Each row of a before or after table is a point. One or more steps were done to the points. Then noise was added and the rows were shuffled. The steps act on columns, c1 being the first. Write out the steps. A step turns or swaps two columns, mirrors them in a line or flattens them onto one, adds a multiple of one to another, or multiplies or shifts one. Angles are multiples of 10 degrees, from the lower column toward the higher: turns from -170 to 170, lines from 10 to 170 but not 90. Use the fewest steps. Two steps may share a column if one is a turn and the other turns, adds or multiplies; they go together, in the order done. Otherwise the lowest column goes first.
(in the rows, 128 means zero)

Before:
[[107 119]
 [127 141]
 [163 102]
 [156  93]
 [104 129]
 [158 154]
 [162 128]
 [202 134]
 [149 143]]
After, 9 rows:
[[101 164]
 [118 105]
 [133 200]
 [127 162]
 [140 126]
 [ 95 155]
 [143 149]
 [130 103]
 [154 157]]
Steps: swap c1 and c2

Before, 12 rows:
[[119 100]
 [106  77]
 [123 131]
 [108  83]
 [125  68]
 [183  88]
 [ 98 119]
 [131 102]
 [121 125]
 [114 133]
 [101 136]
 [114 164]]
After (12 x 2):
[[138 132]
 [130 138]
 [153 138]
 [136 127]
 [ 59 123]
 [ 91 178]
 [145 152]
 [115 176]
 [160 109]
 [111 181]
 [118 155]
 [111 145]]
Steps: turn c1 and c2 by -140 degrees

Before:
[[141 124  68]
 [171 186 127]
 [118 110 148]
 [152 119 117]
 [125 105 157]
 [121 138 107]
 [ 80 102 165]
 [127 143 171]
 [161 150 105]]
After:
[[ 91 167 167]
 [126 102 119]
 [139 141 107]
 [140 134 176]
 [129 114  66]
 [162 103 102]
 [105 131 149]
 [197 108 127]
 [105 124 155]]
Steps: turn c1 and c2 by -70 degrees

Before (10 x 4):
[[171  85 144 123]
 [128 117 128 138]
 [127 132 134  60]
 [150 123 104 137]
 [137 130 119 130]
 [128 131 151  63]
 [159  88 157 103]
 [195 100 168  98]
 [176  89 130 117]
 [112 143 120 142]]
After, 10 rows:
[[150 124 130 150]
 [131 117 134 132]
 [193  99 115  82]
 [113 143 138 138]
 [131 131  67  99]
 [127 131  79  84]
 [168  85 130 112]
 [161  87 114  92]
 [136 129 124 139]
 [178  90 118 122]]
Steps: turn c3 and c4 by -70 degrees

Before:
[[110 134 121 141 130 120]
 [170  94 115 145 140 142]
 [111 120 136 138 127 135]
 [137 134 135 142 127 132]
 [123 140 115 124 137 133]
 [120 126 114 148 136 154]
 [121 133 128 117 100 123]
 [111 135 122 100 135 143]]
After, 8 rows:
[[118 118 136 148 125 135]
 [ 31 134 121 123 135 142]
 [250  93 114 107 140 141]
 [156 127 114 147 136 152]
 [108 140 114 131 137 131]
 [ 88 132 129 124  99 124]
 [120 132 122 150 129 121]
 [178 136 136 130 127 133]]
Steps: turn c1 and c4 by -50 degrees; multiply c1 by 3

Before, 14 rows:
[[166 102 125 117 150 137 108 129]
 [114 140  95 119 126  96 149 127]
 [138  81 110 132  85 130 133  85]
 [162 168 103 191 121 120 193 150]
 [ 98 125 114 167 126  70 113  83]
 [ 99 151 101 120 113  96 198 151]
 [123 103 151 183  96 123 111  98]
 [110 135 143 188 135  79 133 151]
 [157  89 146 110  99 140 110 128]
 [135 145  89 151 116  60 165  71]
 [144 148 167 140 157  56 111 125]
 [159  87 141 119 167  78 148 155]
 [107 152 120 144 135 109 123 146]
 [115 155 122 130 166 115 163 116]]
After, 14 rows:
[[137 151  85 128 100 129 156  71]
 [159 179  75 169  89 131 180 148]
 [144 152 156 158 158 127 125 124]
 [114 141 106 104 115 128 145 126]
 [155  77 152 121 112 129  98 129]
 [107 161 112 138 135 129 127 145]
 [140  66 109 122  90 126 112  87]
 [114 164 121 128 143 129 177 118]
 [167  92 132 115 158 128 121 129]
 [110 135 110 188 133 127 133 153]
 [126  96 121 188 108 130  98  98]
 [ 98 158 109 106  81 127 179 152]
 [ 99 122  96 155 136 128 114  82]
 [160  75 144 127 151 128 166 156]]
Steps: multiply c2 by 1.3; turn c3 and c4 by 30 degrees; turn c5 and c7 by 30 degrees; multiply c6 by 0

Before (8 x 9):
[[118 128 105 137 166 125 126 121 172]
 [181 121 142 156  90 124  79 155 100]
 [119 116  72 122 137 138 127 126 137]
 [120 108 145 122  95 135  92 148 143]
 [104 138 168 132 106 126 199 135 173]
 [ 81 147  82 132 151 183  97 134 152]
 [140 106 145 159  89 145  81 112 117]
 [ 93 161  87 103 153 133 108 114 133]]
After:
[[ 82 144 162 131 150 212  96 132 151]
 [ 92 160 118 104 150 180 108 115 134]
 [183 122 129 157  90 110  82 155 101]
 [119 110 140 118  94 110  96 153 144]
 [105 140 141 133 107  78 201 135 171]
 [120 115 114 118 138 202 125 125 137]
 [115 128 117 140 166 153 129 119 169]
 [136 108 153 157  87 113  80 108 120]]
Steps: turn c3 and c6 by -70 degrees; multiply c6 by 1.3

Before (13 x 11):
[[141 119  87 154 165 163 124  91 101  78  93]
 [151 103 103 158 182 180 134 103 165 113  93]
 [132 134 157 108 144 110 142 119 108 147 126]
 [160  74  92 160 177 181 172  59 111 118 117]
 [ 89  96 167  83 109 130  88 133 122 144 145]
 [ 94 131 135 114 149 136  90 166 108 168 169]
 [190  88  73 117 153 165 139 103 117 132  93]
 [129 136 159 140  94 138 104 139 123 150 150]
 [129  79 130 155 109 112 125 119  85 156 116]
 [115 142 141 115 124 119  67 101 128 157 171]
 [130  91 114 146 149 102 118 103 124 150 104]
 [ 89 139 113 111 109 115 116 140 151 127 177]
 [167  96 116 146 174 139 115 120 137  80 153]]
After, 13 rows:
[[ 99 145 139 142  96 119 177 144 125  99 174]
 [ 86  92  89  96  94 165 106 124 113 160  95]
 [172 164 134 135  85 138 146 154 104 109 168]
 [117 178 131  87 138 111 142 128  97 157 115]
 [137 161 169 170 116 128 171 166 113 147 144]
 [122 143 157 141 121 110 106 125 104 115 129]
 [102 169 114 106 104 100 124 125 131 148 105]
 [113 101 117 111  87 139 110  93 144 180 153]
 [ 92 155  78 132 115 166 104  72 115 160  93]
 [138 144 162 114 139 136 170 128 124 111 153]
 [144 126 111 149 134 114 151 162 144 118 177]
 [ 52 142  92  90 121 179  64 109 125 183 117]
 [ 98 126 107 110  93 182  87 113 172 158  95]]
Steps: turn c1 and c8 by -100 degrees; turn c2 and c10 by -120 degrees; mirror c4 and c9 in the line at 80 degrees; turn c5 and c7 by -140 degrees

Before, 14 rows:
[[145  87 159 154 110  85 138 102 106 112 136 136]
 [126 125 160 161 169 130  99 129  99 152 150 139]
 [124 104 138 132 127 108 140 157 130  93 148 105]
 [136  89 137 147 106 145 161 141 157 143 148 143]
 [122 110 157 168 155 135 110 137 107  95  68 120]
 [100  78 131 174 114 116 104 121 120 135 144 123]
 [145 117 111 164 120 130 105 132 111  97 130 142]
 [136  90 150 148 102 152 101 108 101 102 136  95]
 [193  76 139 165 108  83 120 165 107 127 139 107]
 [125  86 133 112 108 147 109 178  99 113 133 145]
 [139 131 103 116 249 117 117 121 105 232 111 130]
 [134 163 151 155 108  59 167 125 132 151  70 105]
 [146  74 144 132 124  96 100 120 120 110 138 121]
 [125 100 154 111 116 133  88 140 161 113 131 126]]
After (14 x 12):
[[145 115 118 163 119 121  98 129 139  95 134 140]
 [138 133 117 119 248 139 102 120 151 229 115 130]
 [144  87  91 153 111 173 144 102 118 112 140 138]
 [132 106  95 168 153 114 124 127 105  96  69 120]
 [144 162 120 155 110 168 174  68 124 152  71  99]
 [126 102 144 112 116 116 114 126  79 113 129 126]
 [127  88  97 112 110  79 107 122 127 109 132 146]
 [133  89  97 143 105 133 105 156 105 101 138  92]
 [122 126  86 161 171 126 112 127 101 148 152 138]
 [189  74 108 168 109 119 119  73 127 128 148 107]
 [146  74 114 137 123 154 111 102 100 109 139 119]
 [125 104 122 132 127 114 142  99 124  92 146 105]
 [130  89 151 148 102 112 167 135 130 143 147 141]
 [ 97  80 120 173 114 139 106 121 121 131 140 125]]
Steps: turn c1 and c11 by 10 degrees; turn c3 and c9 by -120 degrees; turn c7 and c9 by 30 degrees; turn c6 and c8 by 120 degrees

Before (11 x 14):
[[115 146 156 161 113 176 176 131 143 144 138 174 126 121]
 [159 115  96 167 143 188 161 175 105 121 146 152 118 123]
 [ 97 113 142  54 116 109 116  74 125 129 109 117 128 136]
 [145 147 126 172 110 205 134 136 145 112 140 124 103 141]
 [139 126 131 162 156 191 143 174 155 141 134 155 126 181]
 [114 127 118 126 185  66 104  96 149 119 158 147 150  95]
 [ 64 141 101  88  95 119 115  88 123 165 141 128 119 161]
 [123  84 132 134 172  57 122  97 143 141 161 129  96 115]
 [ 95 124 139 144 177 110 115 134 129 148 125 120 113  99]
 [123 151 158  82 134  88 105 115 111 140 158 122 111 138]
 [128 147 128 121 105 126 127  78 110 172 109 123 141 148]]
After (11 x 14):
[[ 91 112 141  58 111 115 115  76 125 129 109 116 115 137]
 [134 163 125 176 102 191 134 139 147 108 144 124 183 144]
 [116 137 157  80 129 127 105 112 107 141 160 122  85 135]
 [163 132  94 168 148 165 163 179 102 123 147 149 174 122]
 [128  59 133 133 187 119 119  97 145 143 165 131  50 114]
 [116 158 156 162 109 156 179 131 144 146 141 173 169 124]
 [110 119 138 144 190 132 114 131 129 148 124 118 105 100]
 [ 49 136  96  91  87 133 118  91 124 163 139 128 117 161]
 [120 151 127 117  96 113 128  77 109 170 106 120 128 150]
 [115 142 135 162 162 159 141 175 160 142 132 156 185 181]
 [130 115 125 126 206  78 102  96 148 119 161 146  86  94]]
Steps: add -0.5 times c14 to c1; turn c6 and c13 by 60 degrees; add 0.3 times c13 to c2; multiply c5 by 1.3

Before:
[[109 176 116 141 151  95 146 164 105 115 119  93 115 125 185 130  86 122]
 [113 151  92 141 131 133 114 105 148 101 116 116 153 117  98 148 159 101]
 [ 99 134 144 110 116 129 139  82 114 134 110  72 123  96 135 119 112 141]
 [193 143  87 130 170 132 107 108 137  97 162 120 144 132 104 129 147 126]
 [129 179 156  98 110 139 191 170 119 103 114 171  87 132 163  93 116 105]
 [108  94 117 137 124  87 100 109 151 123 116  83 177 119  96 155 152 174]
 [116 198 143 137 133  78 159 128  76 132  96 119  97 153 156 132 104 131]
 [105 167 175 138 132 120 154 131 103  72 156 177  95 163 165  86  92  61]
 [136 170  94 150 177 158 162 112 145  71 185 152 125 187 134  92 151 112]
 [100 102  86 126 111 113  96  99 122 123  93 103 125 124 123 173 112 164]
 [127 148 123 161  93 108 151 137  81 144  90 100 144 136 170 124  93 130]]
After (11 x 18):
[[126 181 155  99  76 141 189 127 112 103 138 173 164 164 126  90 111 107]
 [ 98 164 174 137 106 118 153 114 133  75  96 177 166 193 146  83 103  62]
 [100  93 114 137 144  88 100 140 135 122 151  82  78 153 118 156 147 175]
 [ 90 137 143 105 111 127 136 105 140 133 137  75 134 125 156 121 106 143]
 [110 150  92 138 114 131 112 134 122 102 147 120  95 150 121 149 152 104]
 [210 142  85 127 164 131 109 130 129  96 103 118 113 162 125 129 155 123]
 [101 176 116 143 118  98 146 115 141 116 124  90 149 154 148 127  87 118]
 [ 90 101  84 120 121 108  99 113 132 122 154 102 132 157 139 175  98 163]
 [108 202 143 133  82  80 164 115 160 133 156 121 178 184 141 128  97 133]
 [135 175  95 153 148 163 157 119 108  73  82 161 122 215 140  91 167 112]
 [130 153 125 165  74 109 147 108 182 141 150  98 138 164 148 122  82 129]]
Steps: multiply c1 by 1.3; add -0.7 times c2 to c5; flatten c8 and c15 onto the line at 130 degrees; turn c9 and c13 by -150 degrees; mirror c11 and c17 in the line at 80 degrees; shift c14 by 30

Before (9 x 20):
[[133 135 135 127 111 136 138 137 118 130 131 111 116 126 168 116 126 128
  147 164]
 [125 130 123 129 106 147 125 152 116 143 122 108 116 142 139 103 120 132
  137 139]
 [145 123 141 111 104 139 139 133 134 126 141 113 113 145 121 118 112 104
  120 146]
 [ 91 140 147 128 137 104 125 119 142 150 115 134 154 127 139 134 139 126
  105 129]
 [125 130 143 119 142 110 129 140 127 139 147 144 146 149 132 112 102 106
  103 128]
 [ 98 139 128 131 144 108 122 106 125 127 106 149 134 135 134 133 146 141
  135 156]
 [ 98 158 136  96 145  99 111 106 126 128 111 142 153 131 138 131 134 123
  128 147]
 [137 136 131 129 111 139 120 127 114 109 127 117 130 142 159 114 120 122
  118 143]
 [130 120 135 131 100 129 130 130 115 141 141 111 106 140 141 119 112 107
  137 122]]
After:
[[133 143 134 111 124 120 139 137 118 130 130 111 116 126 248 116 126 129
  115 164]
 [125 104 143 143 121 146 129 140 127 139 147 145 145 149 140 112 102  72
  134 128]
 [125 136 123 107 125 109 125 152 116 143 122 108 116 143 161 103 120 138
  123 139]
 [ 98 118 136 151  99 157 111 106 126 128 111 142 153 131 158 131 134 115
  100 147]
 [ 91 102 147 137 129 151 125 119 142 150 115 134 154 127 161 134 139 123
  124 129]
 [ 98 131 128 143 134 148 122 106 125 127 106 149 134 135 146 134 146 160
  115 156]
 [137 116 132 111 126 117 120 127 114 109 127 117 130 142 222 114 120 113
  124 143]
 [130 139 135 100 126 127 130 130 115 141 141 111 106 140 167 119 112  75
  132 122]
 [145 122 141 106 107 117 139 133 134 126 141 113 113 145 107 118 112  68
  136 146]]
Steps: turn c2 and c19 by -110 degrees; mirror c4 and c5 in the line at 50 degrees; multiply c6 by -1; multiply c15 by 3; multiply c18 by 2.5

Before (11 x 24):
[[136 117 138 101 137 110 118 142 129 150 106 140 165  95  90 103 132 117
  140 125 126 152 127 146]
 [182 175 107 124 150 191 173 184 133  99 101 113 128 136 128 169 140 112
  131 164 107 109 127  95]
 [106 139 128  82 120 100 150 139  87 175 147  95 151 122 122  84 105 111
   79 149 119 154 159 178]
 [147 154 168 133 106 114  97 123 109 146 144 122 141 106  98 120 100 121
   95 142 110 154 139 140]
 [ 99 119 175 137 121 110 100 134 111 121 109 142 192 104 106 102  97 130
  120 130 100 153 176 148]
 [114  85 140 123 129 124 108 151 109 116 134 127 104 123 135 142 123 164
  131 155 147 125 161 123]
 [102  86 144 132 145 157  93 143 149  72 150 120 119 132 135 127 134 147
  127 102 151 131 146 146]
 [119 110 157 127 152 131 130 138 104  95 134 126 142 111 131 154  94 148
  113 141 176 132 135 147]
 [178 185 133 143 172 195 143 184 147 156 122  77 135 156 136 173 112 135
  138 200 101 106 112 116]
 [108  98 143 132 131 141 111 103  95 126 126 139 124  99 133 115  99 155
  110 114 135 110 149 166]
 [105 103 150 147 152 159 174 142 163  85 109 167  98 162 151 157  96 155
  143 116 160 123 133 102]]
After, 11 rows:
[[ 97 115  85 139 114 112 124 165 115 118 103 145 202  95 101 101  95 130
  154 132  98 177 175  84]
 [145 151  84 127 103 113  95 158 111 143 148 122 154 102  94 115 105 126
  163 139 104 167 137 103]
 [109 107 112 127 150 130 106 154 101  91 132 122 159 114 131 158  94 147
  126 146 175 160 136  81]
 [177 181 147 140 175 194 133  60 148 155 118  82 127 154 135 175 114 133
  113 196  97 141 114 119]
 [110 138 106  80 115 101  75 216  87 175 146  96 180 121 125  81 106 106
  120 146 115 116 158   2]
 [107  93 137 132 127 139 109 215  97 128 125 143 143 102 131 112 105 156
  146 118 134 141 142  55]
 [180 174 158 128 144 183 129  18 138  97 100 113 124 134 129 167 139 118
   84 167 108 111 130 166]
 [101  85 119 129 144 156 134 149 141  69 148 120 105 130 133 123 138 142
  165 104 153 146 142  80]
 [105 104 122 156 157 152 132  68 161  83 109 169  73 162 148 152  97 155
   80 115 152 155 136 179]
 [117  82 121 125 132 124 138 101 106 119 135 128 121 123 139 145 125 164
  144 156 146 146 165 125]
 [136 123 101 108 138 111 145 155 127 155 101 138 170  93  88 104 127 116
  143 123 128 133 130  79]]
Steps: multiply c3 by 1.3; turn c3 and c22 by 110 degrees; turn c7 and c19 by -100 degrees; multiply c24 by 3; turn c8 and c24 by -140 degrees; add -0.7 times c9 to c13

Before (10 x 32):
[[146 137 109 114  99 189 109 118  91 146 131 132 145 155 166 176 127 110
  112  84  86 123 117 156 176 120 131 116 140  98 110 142]
 [147 112 121 138 162 132 107 121 159  68  98 105  84 102 148  76 137 141
  105 126 164 121 150 157 123  93 162 164 105  75 120 150]
 [146 132 128  88 150 123 160  61 122 167 155 133 189 114 125 126 147 162
  147 164 108 136 117 133 132 132  74 151 137 130 100 113]
 [145 129 127 107 112 143 113  70  89 124 127 141 150 133 165  75 151 144
  130 145 127 125 170 132  59 138 106 100 127 123 121 106]
 [ 63  89  98 113  94  84 102  95 157 163 126 140 109  91  79 119 106 138
   71 161 140 152 121 164 104 163  88 114 145 162 154 103]
 [116  94 103  74  46 144 113 145  91  81 109  94 105 137  95 125 151 124
  167 135 163  71 145 181 131 101  51 119 129 148 138  71]
 [113 119  70  94 108  82 147  90 142 168 139 140  92 109 143 136 109 103
  123 122  88 160 119 124 141 144  93  93 116 166 136 115]
 [157 127  91 108 111 116 173 124 144 121 130 134  81 150 120 156  74 136
  123 159 132 131 142 152 149 198 152 141 104 159 121  78]
 [116 104  81 143 146  77 155 120 112 138 121 142 150 103 117 114  94 125
   80 143 149 119 118 159 128 134 136  99 148 104 139  77]
 [114 178  79  62 115 106 116 142 130 133 152 124 178 112 108  96 146 104
   96 128 166 168 143 113 140 179 125  92  97 134  94 143]]
After:
[[148 167  71  93 139  82 121  90 141 116 138 140  92 109 130 135 109 102
  123 122  88 164 119 124 107 143  93  93 115 167 137 115]
 [132 178  98 113 124  84 136  95 156 145 126 140 109  91 209 119 106 138
   71 160 140 169 121 163 163 164  88 114 145 161 154 104]
 [131  84 121 138 144 132 140 121 159 172  98 106  84 101 101  76 137 140
  105 126 164  97 150 157 143  94 163 164 104  75 120 150]
 [146 124 126 107 115 143 114  70  89 129 127 142 151 134  91  76 151 145
  130 145 127 139 170 131 195 138 106 100 127 124 121 107]
 [110 104 103  74  32 145 139 146  92 181 109  95 105 136 158 124 151 124
  167 134 164 154 145 181 133  99  51 118 130 148 137  71]
 [122 107  80  62 150 107 139 142 130  81 152 124 177 110 151  95 145 105
   96 127 166 163 142 112 123 178 124  92  97 134  95 143]
 [103 123  91 108 119 116 107 124 144 132 130 135  81 150 111 155  74 137
  124 159 131 144 142 152  88 197 152 142 104 159 121  78]
 [127 149  82 143 133  77 112 120 112 144 122 141 150 103 144 114  94 125
   81 143 149 109 119 159 114 134 136  99 147 102 139  77]
 [114 159 128  88 148 122 110  61 123 105 155 133 188 114 115 125 146 161
  147 164 108 116 117 134 109 132  74 152 137 131 100 114]
 [146 141 109 113 106 189 157 119  91 112 131 132 144 154  90 175 128 111
  112  83  86 147 117 156  95 120 132 116 140  98 110 142]]
Steps: turn c1 and c15 by -130 degrees; turn c2 and c10 by -120 degrees; turn c5 and c22 by -50 degrees; turn c7 and c25 by -150 degrees; multiply c7 by 0.7

Before (13 x 48):
[[ 96 143 111 126 119 120 135 116 128 132 126 136 120 128 177 120 129 120
  124 130 131 124 116 133 128 138 126 119 108 117 133 139 121 130 134 138
  110 133 140 111 140 109 104 110 121 129 107 119]
 [151 121 129 128 101 122 153 145 118 129 116 130 125  96 106 122 150 106
  154  99 134 103 130 139 177 124 135 102 158 101 116 141 150 124 107 109
  130 115 126 105 140 112 134 123 134 150 115 121]
 [143 107 132 126 118 139 113 131 179 137 117 134 151 104 115 118 104 142
  116 130 130 130 121 128 106 131 127 122 122 128 119 124 119 124 139 111
  111 146 133 134 119 143 136 118 144 102 114 133]
 [117 132 114 133 109 116 154 121 125 127 120 116 124 139 179 156 154 129
  125 132 154 114 124 121 136 129 125 134 126 139 121 142 147 111 118 121
  134 131 152 135 153 110 116 119 114 126 131 125]
 [110 146 123 125 125 116 123 126 123 129 112 115 122 138 172 138 135 116
  131 144 146 134 131 132 145 106 125 103 117 118 138 134 144 114 138 130
  136 124 118 135 152 112 109 108 112 149 121 129]
 [111 152 122 115 108 111 132 122 125 128 112 122 131 126 155 131 129 140
  126 135 133 129 112 132 146 133 135 126 137 123 151 150 136 123 129 122
  130 121 143 144 146 112 103 116  95 106 133 120]
 [133 142 140 128 141 137 115 134 155 124 123 152 126 122 107 111 111 149
  131 128 133 122 139 117 108 127 111 122 138 126 120 130 141 127 144 116
  111 159 148 128  99 147 140 144 133 120 123 134]
 [126 117 123 110 122 122 110 134 165 116 118 158 126 112 102 138 122 152
  115 120 131 143 142 119 106 141 140 114 124 127 131 127 125 117 137 119
   98 139 147 132 115 171 129 129 151 113 124 142]
 [101 145 109 133 110 126 127 119 117 146 136 132 121 143 146 145 133 118
  127 146 126 139 120 128 132 108 142 133 121 125 122 152 121 117 123 118
  138 113 139 124 139 105 114 105 123 124 112 115]
 [116 115 127 108 143 119 117 130 173 131 119 133 115 112 110 127  98 168
  133 146 126 128 131 132 117 134 127 107 108 117 124 122 118 116 133  98
  104 151 148 121 100 142 139 127 137 119 121 109]
 [139 133 125 118 133 136 116 132 171 106 119 136 119 129 131 129 119 144
  131 128 111 131 135 131 116 114 131 124 119 126 123 113 121 134 118 107
   92 145 141 137 100 141 124 125 143  99 126 145]
 [111 149 118 125 116 121 130 134 116 108 135 103 132 126 156 138 123 114
  140 149 148 119 118 138 126 116 140 120 119 133 140 152 126 132 123 133
  133 126 152 123 153 121  97 105 125 136 120 110]
 [146 135 140 121 128 123 112 148 167 120 112 154 116 134 116 116 108 154
  113 118 129 132 138 141 119 137 126 135 110 136 125 119 136 127 132 117
  109 143 135 126 118 136 143 123 154 122 139 111]]
After, 13 rows:
[[167 122 129 129 101 123 143 146 117 128 114 128 126  94 119 144 151  62
   97  97 147 105 131 137 178 124 134 102 159 103 116 142 112 124 107 109
  129 114 127 105 138 112 134 123 138 149 116 119]
 [ 91 143 111 127 119 119 124 115 130 132 126 134 120 130 161 132 124 104
  124 132  92 123 117 133 128 139 127 119 107 117 133 140 136 129 134 138
  109 134 142 111 141 109 105 111 133 129 107 119]
 [137 107 131 126 117 141 122 131 181 137 117 133 154 104 122 134 120 171
  147 130 139 131 122 129 105 132 126 123 123 128 117 123 140 125 139 111
  113 145 134 134 120 145 136 118 102 100 114 134]
 [121 144 124 124 124 113 133 125 121 129 111 116 122 138 170 129 122  92
  131 144 105 133 130 131 144 107 125 103 118 119 138 135 110 115 136 132
  137 124 117 135 154 111 108 109 143 148 122 129]
 [116 151 121 114 108 111 124 123 124 130 112 121 132 126 149 127 108 164
  127 135 110 128 111 133 145 134 136 128 139 122 153 150 121 122 128 121
  132 122 145 144 145 112 103 116 154 108 134 120]
 [153 133 141 120 128 123 120 149 169 120 111 153 117 136 121 142 129 208
  148 119 138 132 138 142 121 138 126 134 111 137 125 119 127 126 132 116
  108 144 134 125 118 136 144 123  95 123 139 111]
 [108 115 127 107 143 119 135 130 173 130 118 133 115 112 113 125 109 247
  136 146 140 127 129 131 117 134 128 104 107 117 125 123 138 115 133  96
  105 150 147 122 101 141 140 128 102 119 122 107]
 [125 117 124 110 123 122 121 134 164 117 119 158 125 113 116 118 139 201
  150 120 149 144 142 118 106 140 140 115 123 126 132 127 126 118 136 117
   97 139 148 132 115 171 129 129 108 114 127 141]
 [134 133 123 118 132 136 136 132 170 105 120 136 116 129 114 123 131 176
  139 128 114 129 135 132 116 116 134 124 119 126 123 115 133 136 117 107
   92 144 141 136  99 141 126 125 111 100 126 144]
 [142 142 141 128 141 136 135 134 157 124 123 153 127 122 119 148 117 191
  139 126 146 120 139 116 108 126 112 123 138 125 117 129 126 126 144 115
  114 159 150 129 100 148 141 144 112 120 122 131]
 [130 132 114 133 109 115 116 122 126 127 118 117 125 136 183 111 139 133
  104 131 106 114 122 120 135 129 125 135 129 140 121 142  97 112 117 121
  134 130 153 135 154 110 117 118 156 127 130 125]
 [109 147 118 125 116 121 136 134 116 105 136 103 131 125 162 117 123  85
  121 148 118 121 119 138 125 117 141 121 119 133 137 151 126 133 122 134
  131 126 153 121 153 123  96 104 127 137 118 109]
 [ 95 145 110 134 110 125 128 119 117 145 135 130 123 144 138 112 128  97
  129 146 113 138 121 127 134 108 142 132 120 123 122 154 126 117 123 118
  139 113 139 124 138 104 114 104 135 123 109 112]]
Steps: add 0.7 times c33 to c1; turn c16 and c33 by -150 degrees; turn c7 and c19 by -110 degrees; turn c15 and c21 by -50 degrees; mirror c17 and c45 in the line at 20 degrees; multiply c18 by 3
